Every row gives one point. To make a cloud, some directions were put in groups of two or more. Within a group, all points are equally far from the middle, so they leave a hole (a ring in 2 directions, a hollow ball in 3). The other directions are filled evenly. Then the cloud was stretched, turned, moved and blurred a little. Count the holes, and give their numbers of directions, smallest first.

Cloud:
[[ 19 -34  47]
 [ 49  -9  26]
 [ 43   4  39]
 [ -6  17   8]
 [ 56 -18   0]
 [  3  35 -53]
 [ 15  31 -23]
 [ 60 -37   1]
 [ -8 -23   5]
 [ -9  40 -14]
 [ 15  26 -37]
 [ 26  35  17]
 [-11 -24   9]
 [ -3 -13   9]
 [ 28  23  30]
 [ 46  10   1]
 [-17  42   3]
 [ 36  19 -19]
 [  7  -5   3]
 [ 12  23  38]
 [ 59   0 -11]
 [ 25  14 -39]]
Holes: 0

Cloud:
[[ 11  28  31]
 [-18 -41   1]
 [ 35  10  43]
 [-17  19   4]
 [ 43 -22 -28]
 [ 33 -30  -2]
 [-29  11  -6]
 [ -4 -60  22]
 [ 43  -8  15]
 [-37 -23  -1]
 [ -7  -7  27]
 [-20 -32 -12]
 [-23 -46  13]
 [ -8 -33 -27]
 [-31 -17  -4]
 [ 23 -15 -26]
 [  0   2  21]
 [  0  44  -2]
 [ -1 -38 -15]]
Holes: 0

Cloud (22 x 3):
[[ 27  30  11]
 [ 19 -22  -2]
 [ 11 -12  14]
 [ 16 -47 -14]
 [-15 -14  21]
 [-44   0  22]
 [-44  -3  14]
 [-11  -7  39]
 [ 27 -27 -19]
 [ 12 -21  -4]
 [  4 -32   5]
 [-23  12  21]
 [-37 -40 -17]
 [ -5 -56  -4]
 [-33 -24  -7]
 [-12   4  20]
 [ 29  16  -1]
 [ 25 -36  -9]
 [ 26 -37 -11]
 [-34  11  15]
 [  6  -1  32]
 [ -6 -60  -9]]
Holes: 0

Cloud:
[[-29  -7  41 -41]
 [ 16 -54  -6  26]
 [-14 -39  20 -46]
 [ 36  18 -19  29]
 [ 22  21 -22  40]
 [ 21  27   7  35]
 [ 17  13  45   3]
 [-15 -13 -38 -17]
 [ -2 -60   3  34]
 [-41 -22  29 -33]
 [-11  -6 -35 -26]
 [ 45  18 -12  12]
 [-33   2  12  35]
 [  2  -9  55 -29]
 [-43 -46  -2  -9]
 [  5  27 -10  44]
 [-35 -41   8 -32]
 [ 33 -31 -20  21]
 [ 22 -50  14  -4]
 [-12  -6 -36 -24]
 [ 35  28  -5 -36]
 [  1  44  -8 -36]
 [ -7 -13 -49  26]
 [-18 -26  41 -44]
 [ 13 -37  10 -41]
 [ 42   1 -22  20]
 [ 12  41  33 -37]]
Holes: 2 (2, 2)

Cloud:
[[ 19  12   9  -2]
 [-26 -29 -28 -13]
 [ 47 -26   6   4]
 [ 12  -4  22  20]
 [  0 -54  23  -1]
 [ -6  20  16   4]
 [  9 -31  26   4]
 [ 39 -48 -37  23]
 [ 42 -28  -8  13]
 [  9 -11  18  20]
 [ -2   7 -13 -30]
 [ 36  19 -41  -9]
 [  9 -37   9   7]
 [-31 -23  10  -4]
 [  4  37  33 -15]
 [  6 -24  19   1]
 [  7 -22  41  32]
 [-20 -42  19  -8]
 [ -6  10   3 -19]
 [ 15 -19 -14  15]
 [ 36 -11 -13  40]
 [-21 -26  41  -5]
 [ -9 -37  20   8]
 [  4   0 -31 -22]
 [ -2 -24 -30 -22]
 [ 14  -3  26   6]
 [-12 -11   0   5]
 [  0 -60  -8  -5]
 [ -9  -8  -1 -31]
 [ 22 -26  33  33]
 [ 36 -12  23  27]]
Holes: 0
